Rows are points. The points of each table are mixes of a few directions, plus a little noise. How many directions does each table use, and how many do they share? Where both have some left over, give the other angles between the two spaces (their principal angles), to ten degrees, smallest first.

First (5 x 3):
[[ 1.6  4.2  3.9]
 [ 2.3  1.1 -6.2]
 [ 1.6  1.6 -2.4]
 [-1.0  0.4  5.0]
 [-4.3 -7.3 -0.4]]
Second:
[[-6.6 -2.0  3.2]
 [ 5.5  1.7 -2.6]
 [ 2.3  0.7 -1.1]
 [-1.8 -0.5  0.9]
 [-7.6 -2.4  3.7]
 [ 0.6  0.2 -0.3]
 [ 7.7  2.3 -3.7]]
Directions: first 2, second 1, shared 0; angles 30

First:
[[ 0.7  2.2 -5.8 -0.9 -3.6 -1.8]
 [ 1.0  4.9 -4.0 -1.1 -0.6 -2.2]
 [ 1.9  8.2 -1.3 -1.4  3.8 -2.0]
 [-6.4 -9.5  7.2  2.6 -1.5 -0.3]
 [ 2.6 -1.6 -0.2 -0.1  0.3  3.2]
 [ 0.2 -4.2  4.1  0.9  1.6  3.1]]
Second:
[[-3.9 -1.5 -0.9  1.0  4.5  2.2]
 [-4.9  2.5  2.7 -0.3 -5.3  3.7]
 [ 2.1 -0.6  5.2 -3.0  2.8  5.9]
 [-0.3 -1.2 -4.8  2.6  2.3 -4.6]
 [ 3.9 -3.7 -2.4 -4.0  2.9 -5.5]
 [ 3.1  4.6  0.2  3.7 -7.2 -1.9]]
Directions: first 3, second 4, shared 1; angles 60, 80

First, 10 rows:
[[ -0.4  -0.6  -1.2  -1.5   3.9  -1.0  -4.2  -4.6  -3.0   2.7   3.0]
 [  4.8   0.0  -7.6   6.4   2.4   0.3   1.4   0.8   1.7 -13.0  -4.4]
 [  0.3   0.9   2.3  -1.6   2.9  -5.6  -2.0  -3.7   0.2   2.0   4.0]
 [  3.5   1.7   2.8  -2.2  -0.1  -8.8   0.5   4.0   4.6  -1.2   1.6]
 [ -2.1   1.9  -4.1   2.2  -4.2   7.2   2.4   1.5  -0.6   1.9  -5.3]
 [ -3.1   0.9  -3.9   2.3  -3.8   8.9   2.0   0.1  -1.9   2.3  -5.0]
 [ -3.0  -0.6   1.5   3.0  -4.7   6.7   5.1   1.3   0.3  -1.5  -3.4]
 [ -0.4  -1.7   2.7  -1.2   2.7  -2.1  -1.9  -2.9  -1.3   0.4   3.8]
 [  3.6  -3.1   4.5  -5.2   1.2  -6.2  -2.6   6.4   1.7  -0.9   3.3]
 [ -3.1   0.8   2.8  -2.3  -0.6   0.5  -0.9  -2.9  -1.6   7.2   2.2]]
Second (9 x 11):
[[ 2.4  7.4 -6.9  3.0 -0.3 -4.6  1.0 -1.9  3.5  0.2 -3.7]
 [ 2.1  0.6  0.9  0.7  1.6 -5.0  0.5 -0.5  2.3 -3.4  1.4]
 [-1.3  1.5 -2.9  1.1 -0.3  2.6 -0.3 -2.4 -1.2  2.3 -1.5]
 [-2.7 -1.2  0.1  2.3  3.3  2.5 -1.1 -8.3 -3.4 -0.3  2.5]
 [-2.2 -0.6 -2.5 -4.1 -6.7  9.9 -0.4  8.8 -2.2  8.7 -5.6]
 [-1.8 -6.2  5.3 -4.2 -2.3  5.6 -0.6  5.6 -2.7  2.2  1.1]
 [ 4.4  0.5  3.2  0.2  1.7 -9.8  1.1  2.5  5.1 -6.6  2.3]
 [-0.6  2.2 -3.0  1.4  0.2  0.7 -0.1 -2.6 -0.4  1.2 -1.2]
 [ 0.0 -4.2  5.7 -0.4  2.7 -2.1 -0.3 -1.6 -0.6 -4.0  4.4]]
Directions: first 5, second 3, shared 3

First:
[[ 4.7  4.8 -0.8  7.9  1.4  6.3 -3.7 -0.7 -7.6  5.2 -3.5 -2.5 -2.3  0.5]
 [-7.9  3.5 -1.2 -4.1 -3.5 -1.3  7.5 -1.5 -2.3 -8.6  6.0  2.1 -5.6  1.5]
 [ 0.3 -1.5  1.5 -1.8 -1.1 -2.4 -0.1 -1.5 -0.5 -1.6  2.0  1.0 -8.8  1.9]
 [-1.5  1.0 -0.4 -4.5 -1.5  1.1 -0.9 -0.3  3.3 -1.3 -1.2  2.8  7.3  1.3]
 [ 4.3 -3.8  0.6 -4.0 -1.4 -2.6 -1.0  1.8  9.6 -3.6 -1.8  0.4  2.9 -3.5]
 [-1.6  1.3 -0.2  2.8  0.5  0.5 -4.5 -1.9 -3.9  6.1 -1.4  0.9  3.8  3.2]
 [ 8.6  3.1 -2.2  8.4 -2.5  1.9 -0.5  2.1  2.8 -3.6 -3.3 -5.1 -2.1 -8.9]
 [ 7.2 -5.3  1.8 -1.5  1.2 -1.5 -0.1  2.5  6.2 -1.7 -1.3 -1.7 -4.5 -3.6]
 [-3.1 -1.6 -0.2 -1.8  2.3  0.0  2.0  1.7  1.0  1.5  0.3  0.2  7.6 -0.1]
 [-5.7 -2.6  0.5 -0.5  0.8 -4.9  0.8 -1.1 -1.4  2.2  3.4  0.7 -0.3  2.2]
 [-5.2  1.1  0.6 -0.6  3.6  3.0  0.7 -0.9 -7.1  5.5  1.0  1.3  2.5  5.6]]
Second (9 x 14):
[[ -3.7  -3.4   5.4   0.9   7.0   2.5  -4.0  -5.1   6.9   2.6   4.1   5.0
   -1.5  -2.8]
 [ -3.7  -5.5   4.9   2.9   6.4   2.3  -1.3  -3.3   5.1   0.0   5.6   5.3
    0.7  -2.5]
 [  3.0  -0.6  -0.9  -1.3  -8.0  -2.6   4.8  -0.1  -2.3  -0.1  -7.7  -2.9
    0.9   4.1]
 [  1.9   1.9  -1.5  -0.3   2.0  -1.1   2.8   1.1  -1.0   0.2   6.1   0.8
    0.9  -0.7]
 [  3.2   2.3  -3.1  -1.0  -4.4  -1.9   4.0   2.0  -3.5  -0.4  -1.4  -3.0
    0.7   1.6]
 [ -0.8  -1.6  -1.0   2.7   0.3   4.5   0.7   0.6   0.3  -1.2   2.1  -1.9
   -0.8  -3.6]
 [ -1.8   1.5  -2.2   2.1   4.1   3.6  -3.1   3.5  -1.6  -2.2   5.5  -0.8
   -0.3  -4.1]
 [  3.7   5.6  -4.3  -2.4  -3.2   0.9   1.4   0.6  -2.0   2.4  -0.7  -4.8
   -2.6  -1.3]
 [ -1.7  -0.5   3.0  -4.0  -4.2  -8.1  -5.8   0.6  -2.3  -1.2 -13.5   2.4
    2.1   9.5]]
Directions: first 6, second 5, shared 0; angles 30, 50, 70, 80, 80

First, 11 rows:
[[ 5.3 -0.3 -0.7 -1.6 -0.4 -0.5 -3.2 -2.4 -1.2 -3.0  3.1 -3.7 -1.4  4.6
  -0.4  0.9  6.9  5.7  1.0 -0.4]
 [ 2.4 -3.4  1.5 -0.6 -0.1 -0.2 -6.2 -3.0 -2.7 -2.1  5.1 -6.2  1.0  7.5
  -1.7  2.9  9.6  8.8 -2.2  2.8]
 [-7.0 -1.7  2.0  1.0  3.9  0.9  2.5  4.0  0.3  0.0 -4.8  3.4  3.7 -1.2
  -1.1  1.1 -9.1 -4.2 -4.1  2.2]
 [ 1.3  4.3 -3.5  0.0 -5.7 -3.9  3.7 -1.2  1.3  0.1  1.4  0.5 -1.8 -4.1
   1.9 -2.0 -0.4 -2.6  0.8 -4.6]
 [-7.3 -0.1  1.1  2.1  1.1  0.8  4.0  3.3  1.4  4.0 -4.4  4.8  2.1 -5.6
   0.2 -1.0 -9.6 -7.5 -1.6  1.0]
 [-8.1  1.7  4.2  2.1  0.7 -1.4  3.9  6.4  0.1 -2.1  0.1  2.8  3.1 -4.0
   0.7 -1.7 -7.2 -1.9 -4.6 -1.9]
 [ 7.0  1.4 -3.3 -2.4  1.1  1.4  0.2 -2.1  1.3 -0.8 -2.5  1.0 -3.5  0.6
   0.6 -0.5  1.0 -1.0  5.1 -1.4]
 [-6.7 -3.1  8.2  4.3  5.1  7.2 -2.2  4.7 -0.3  7.3 -0.2  3.2  0.9 -4.1
  -0.1 -2.2 -2.5 -1.6  2.5  4.8]
 [ 3.4  1.1 -2.4 -1.4 -2.1 -2.1 -0.2 -2.2 -0.1 -2.0  1.1 -1.8 -0.9  1.6
   0.2  0.5  2.8  1.6  0.2 -1.6]
 [ 7.7 -1.5  1.3 -2.0  3.4  3.1 -5.6 -1.6 -1.4 -3.5  2.6 -3.5 -2.5  6.5
  -0.7  0.8  8.8  7.9  3.6  1.1]
 [ 2.3  1.7 -8.3 -1.3 -6.9 -5.4  3.1 -5.8  1.3  2.1 -1.6 -0.6 -0.8 -1.6
   0.4  1.3 -0.6 -5.0 -0.7 -2.1]]
Second (8 x 20):
[[ -4.3   5.2  -3.9   1.1  -9.6  -8.1   6.8  -0.2   1.3   0.3   2.2   0.8
    0.9  -6.9   2.0  -2.1  -4.2  -5.0  -4.0  -6.1]
 [ -0.8   1.0  -0.7   0.3  -1.8  -1.4   1.1   0.0   0.5   0.0   0.3   0.2
    0.2  -1.3   0.5  -0.3  -0.8  -0.9  -0.8  -1.1]
 [ -1.0   1.3  -0.9   0.3  -2.3  -2.1   1.8   0.0   0.4   0.0   0.6   0.2
    0.2  -1.8   0.6  -0.6  -1.0  -1.2  -0.9  -1.5]
 [ -4.6   6.0  -4.4   1.3 -10.7  -9.1   7.6  -0.3   1.4   0.4   2.4   0.8
    0.7  -7.8   2.4  -2.5  -4.5  -5.6  -4.3  -6.8]
 [  1.1  -1.4   1.2  -0.3   2.6   2.1  -1.9   0.0  -0.3  -0.1  -0.6  -0.1
   -0.3   1.8  -0.6   0.6   1.1   1.4   1.1   1.7]
 [  5.0  -6.5   4.8  -1.4  11.4   9.6  -8.2   0.5  -1.5  -0.2  -2.6  -1.0
   -0.7   8.3  -2.5   2.5   4.6   6.1   4.6   7.5]
 [  3.9  -5.2   3.8  -1.3   9.0   7.5  -6.5   0.2  -1.3  -0.3  -2.0  -0.7
   -0.6   6.5  -2.1   2.0   3.6   4.8   3.8   5.8]
 [  0.6  -0.7   0.6  -0.1   1.1   1.0  -1.0   0.1  -0.2  -0.1  -0.3  -0.3
   -0.2   0.7  -0.2   0.2   0.5   0.7   0.5   0.7]]
Directions: first 5, second 1, shared 1
